Each row is a point. To make a cloud, some directions were put in groups of two or more. Within a group, all points are equally far from the middle, so they leave a hole (a ring in 2 directions, a hollow ball in 3). The other directions are filled evenly. Then the cloud was stretched, turned, moved and blurred a little. Count the holes, and give their numbers of directions, smallest first.

Cloud:
[[ -3 -16]
 [-36 -28]
 [-24 -12]
 [-13  41]
 [-52  19]
 [-31   6]
 [ 56  40]
 [-23 -52]
 [ 28 -67]
 [-20  46]
 [ 86 -18]
 [-14 -42]
 [ 48 -42]]
Holes: 0

Cloud, 20 rows:
[[ -7   0  54]
 [-11  -6  -9]
 [-86   8   2]
 [ 27 -32 -33]
 [-45 -51 -45]
 [-76  62   7]
 [-31  31  49]
 [-73  -6  15]
 [-36 -16  52]
 [-13  46 -30]
 [ 27 -59 -20]
 [-30  -2 -32]
 [ 45 -80 -23]
 [-17  19  31]
 [-22 -45  -2]
 [-17 -15 -42]
 [ 61 -18 -30]
 [ 53   6  54]
 [-43 -47 -67]
 [ 27  12  -4]]
Holes: 0

Cloud, 31 rows:
[[  26   -4   24  -34]
 [ -37   -9   18  -45]
 [  -1  -33  -37  -11]
 [ -30   45   22  -41]
 [ -33   14   13  -24]
 [  15   56   50    5]
 [  -5   62   36  -19]
 [  -9   57   -8  -18]
 [ -46   13   22  -66]
 [ -78  -14   -5   11]
 [  86   34  -23   19]
 [  -1   -6    0   12]
 [ -14  -25  -34   14]
 [ -45   16  -58  -40]
 [  68   14  -45   21]
 [ -12   17  -61  -18]
 [  26   10   12   61]
 [  34   59    7  -15]
 [-121   16   -7  -37]
 [  19   18  -46   -1]
 [ -76   17   12  -24]
 [ -94    7  -14   -5]
 [  35   66  -42   36]
 [-114   27   -4  -52]
 [   1   46  -17   12]
 [ -30  -21  -16  -20]
 [ -14   -6   -3  -74]
 [-102   37  -19   -1]
 [  -3   15   45  -12]
 [  12  -20    9  -48]
 [ -16   58  -29   29]]
Holes: 0

Cloud:
[[ 16  16  17  32  46   9]
 [ 71 -10  51  44  17  21]
 [  7 -36 -21 -35 -82  -7]
 [-42 -31  70  14 -61  43]
 [ 50  58  -6  22 -23  -4]
 [ 22   6   9  26  35  86]
 [ -9  30 101 -10 -29   5]
 [ -1  12  23 -33  13  85]
 [-14 -80  14 -17  19  52]
 [ 38  35   2 -33  42  29]
 [  8 -15  76 -32 -43  28]
 [ 84  33   9  22  -2  10]
 [-32  30  61 -25  17  15]
 [ 14  19  41  -4 -61  36]
 [-36 -73  26  -1  20  72]
 [-48 -33  -8 -41 -68  38]
 [-23 -32  -8 -23  28  10]
 [ 31 -83 -12  15  15  26]
 [  7  44   0  -5  41  64]
 [ 71  34 -17   6 -13 -38]
 [ 23 -29 -27 -28 -73 -38]
 [-16 -62  52 -21  12  65]
 [-61  48  18 -32 -15  22]
 [-54  16  -8 -22 -66 -10]
 [  7  -4  40 -35 -59  39]
 [-33 -70  26 -44 -15  35]
 [ 34 -39 -53 -24  23   0]
 [-52   2  75  -8 -18  77]
 [ 12  26 -34  35 -11  -8]
 [ 14  53  15  43 -23  -4]
 [ 51 -15  67  57  -2  20]
 [-18  -1 107   3 -38  27]
 [ 60 -68 -33   2   4  35]
 [ -7 -25 -36  34  12   9]
 [ 60  32 -20  -2 -32 -47]
 [ 14  47  60 -42 -32  -4]
 [ 15  46 -25  12 -44 -23]
 [-63 -23 -18 -44 -62  25]
 [ 21 -35 -15 -24 -70 -40]
 [  8 -36  -9 -34  12  86]
 [-62 -45 -26 -31  -6  64]
 [-23  21 -31  -2  35  35]
 [-33  -9  30 -27  -6  93]
 [-32 -54  31  18 -68   0]
 [-40  63  34 -14 -45   4]
 [-26  -5 -58 -16  22  37]
 [-11 -34  47  28  39  90]
 [ 15  53  35 -44 -44 -27]
 [ 22  -9  86  51 -33  16]
 [ 54  -7 -36   0 -28 -48]
 [-32  18 -28 -60 -60 -10]
 [  2 -67 -22  -7  26  18]
 [ 18 -44  -6  48 -22  53]]
Holes: 3 (2, 2, 2)
